Each row of a before or after table is a point. The points were changed in one or more steps. Then noise was added and the rows were shuffled. The steps act on columns, c1 being the first. Name the steps. A step turns or swaps two columns, mirrors them in a line or flattens them onto one, adds a multiple of one to another, or multiplies or shifts one. Angles are multiples of 10 degrees, from the lower column toward the higher: turns from -170 to 170, lines from 10 to 170 but not 90. Use the fewest steps. Two steps may share a column if one is a turn and the other turns, adds or multiplies; they go together, in the order done. Otherwise the lowest column goes first.
(in the rows, 128 means zero)

Before (13 x 2)
77; 144
146; 158
153; 125
108; 186
151; 147
124; 127
186; 176
135; 81
69; 102
180; 124
75; 149
120; 81
155; 88
After (13 x 2)
167; 99
146; 149
171; 112
119; 64
130; 155
127; 122
67; 142
159; 171
120; 204
111; 160
175; 131
82; 92
93; 91
Steps: turn c1 and c2 by 60 degrees

Before (14 x 4)
104; 142; 90; 184
151; 175; 125; 153
234; 88; 127; 100
122; 104; 117; 176
142; 115; 96; 110
125; 105; 133; 185
154; 98; 164; 121
114; 142; 199; 151
206; 149; 128; 128
114; 115; 150; 81
112; 75; 73; 81
214; 113; 172; 115
114; 162; 207; 115
177; 75; 182; 121
After (14 x 4)
144; 114; 81; 141
117; 152; 137; 110
109; 88; 121; 148
180; 125; 108; 126
127; 136; 150; 149
148; 169; 149; 126
190; 170; 135; 121
138; 100; 149; 125
126; 120; 153; 149
200; 135; 165; 117
118; 88; 190; 107
161; 190; 170; 125
118; 199; 82; 121
119; 198; 102; 141
Steps: multiply c1 by 0.7; turn c2 and c3 by -100 degrees; multiply c4 by 0.4

Before (14 x 8)
162; 167; 159; 137; 144; 126; 62; 220
145; 171; 145; 148; 116; 142; 206; 188
117; 120; 86; 57; 125; 150; 152; 162
117; 194; 152; 160; 97; 139; 156; 187
126; 137; 100; 155; 119; 108; 164; 120
96; 85; 42; 88; 98; 143; 129; 150
113; 148; 134; 120; 119; 130; 147; 148
170; 150; 152; 108; 114; 125; 179; 162
145; 154; 133; 96; 192; 109; 77; 210
117; 174; 160; 150; 131; 135; 149; 130
87; 71; 117; 108; 122; 118; 149; 144
140; 138; 153; 120; 126; 132; 151; 148
149; 165; 166; 187; 102; 161; 156; 116
110; 97; 93; 101; 170; 154; 145; 177
After (14 x 8)
107; 177; 162; 104; 133; 134; 148; 133
93; 96; 94; 143; 169; 154; 147; 70
98; 147; 133; 129; 117; 128; 149; 103
160; 172; 146; 77; 115; 139; 205; 78
153; 137; 154; 127; 124; 133; 151; 108
105; 198; 154; 64; 95; 142; 154; 83
107; 119; 86; 197; 126; 151; 151; 66
197; 171; 157; 75; 142; 123; 60; 43
48; 71; 119; 147; 117; 120; 148; 105
64; 84; 45; 164; 99; 144; 127; 96
163; 154; 131; 129; 190; 111; 75; 40
212; 154; 153; 136; 115; 126; 181; 90
167; 168; 166; 59; 101; 163; 154; 161
124; 136; 96; 100; 116; 108; 163; 148
Steps: multiply c1 by 2; turn c4 and c8 by 160 degrees; multiply c4 by 1.3

Before (12 x 11)
98; 137; 83; 129; 156; 114; 116; 62; 124; 159; 57
116; 109; 109; 138; 128; 146; 163; 101; 62; 140; 78
127; 113; 172; 126; 110; 137; 112; 167; 71; 82; 92
176; 145; 121; 132; 138; 130; 180; 134; 131; 152; 52
159; 125; 192; 88; 90; 160; 170; 134; 128; 111; 131
172; 99; 124; 89; 147; 172; 192; 186; 107; 54; 149
168; 168; 111; 144; 171; 87; 166; 90; 76; 142; 81
131; 81; 126; 121; 56; 110; 111; 135; 88; 118; 107
149; 175; 108; 98; 119; 173; 202; 180; 104; 103; 150
74; 102; 146; 136; 101; 90; 151; 123; 101; 113; 91
125; 157; 98; 52; 175; 135; 209; 184; 69; 159; 144
124; 83; 184; 166; 94; 132; 114; 150; 112; 121; 133
After (12 x 11)
116; 149; 109; 147; 120; 124; 106; 102; 61; 98; 76
124; 92; 183; 138; 76; 113; 99; 151; 112; 112; 134
70; 136; 148; 95; 98; 120; 93; 127; 101; 118; 93
153; 217; 110; 159; 136; 172; 113; 181; 103; 149; 148
168; 170; 126; 164; 161; 164; 35; 189; 107; 149; 147
178; 183; 121; 133; 134; 119; 138; 137; 133; 98; 57
166; 182; 111; 102; 154; 82; 148; 89; 76; 128; 79
125; 109; 171; 131; 114; 141; 99; 165; 70; 160; 91
160; 170; 195; 141; 113; 190; 98; 136; 129; 125; 133
99; 119; 84; 119; 150; 110; 159; 61; 124; 116; 57
125; 210; 98; 119; 209; 171; 140; 183; 70; 92; 146
132; 85; 127; 98; 71; 157; 98; 133; 86; 113; 106
Steps: turn c2 and c7 by -60 degrees; turn c7 and c10 by -140 degrees; turn c4 and c5 by -30 degrees; turn c4 and c6 by -70 degrees

Before (10 x 14)
109; 92; 123; 131; 128; 134; 140; 119; 121; 118; 122; 147; 108; 135
140; 151; 155; 123; 180; 134; 133; 107; 137; 150; 166; 154; 165; 110
88; 80; 120; 148; 138; 155; 137; 144; 84; 111; 143; 128; 139; 116
158; 123; 140; 144; 186; 169; 145; 128; 115; 123; 133; 131; 158; 113
145; 146; 140; 144; 170; 138; 124; 89; 125; 114; 124; 121; 172; 136
117; 119; 140; 106; 114; 137; 113; 88; 129; 161; 109; 150; 142; 100
114; 126; 128; 125; 125; 146; 123; 94; 135; 173; 121; 128; 130; 151
121; 113; 167; 91; 118; 131; 80; 100; 123; 162; 123; 123; 113; 118
152; 150; 144; 105; 162; 157; 140; 97; 127; 130; 139; 153; 183; 147
91; 113; 93; 141; 140; 135; 141; 175; 94; 118; 119; 127; 118; 129
After (10 x 14)
88; 9; 135; 173; 110; 155; 137; 121; 148; 111; 147; 132; 131; 114
113; 122; 127; 119; 153; 144; 123; 151; 125; 174; 124; 129; 133; 151
109; 39; 141; 134; 134; 135; 142; 134; 130; 118; 113; 114; 113; 134
151; 182; 128; 128; 122; 158; 138; 173; 105; 131; 165; 98; 169; 146
159; 115; 119; 140; 84; 168; 145; 165; 144; 122; 148; 119; 153; 112
122; 89; 91; 133; 152; 131; 80; 143; 92; 162; 116; 114; 118; 117
93; 90; 157; 162; 88; 136; 142; 100; 142; 119; 116; 147; 124; 129
140; 185; 119; 118; 102; 134; 133; 177; 123; 150; 179; 93; 141; 110
117; 105; 128; 126; 163; 136; 114; 151; 105; 162; 117; 101; 149; 99
145; 173; 113; 131; 122; 138; 125; 186; 145; 115; 147; 129; 168; 137
Steps: multiply c2 by 2.5; turn c3 and c12 by -150 degrees; turn c4 and c9 by 90 degrees; turn c5 and c8 by 140 degrees; turn c11 and c13 by -30 degrees
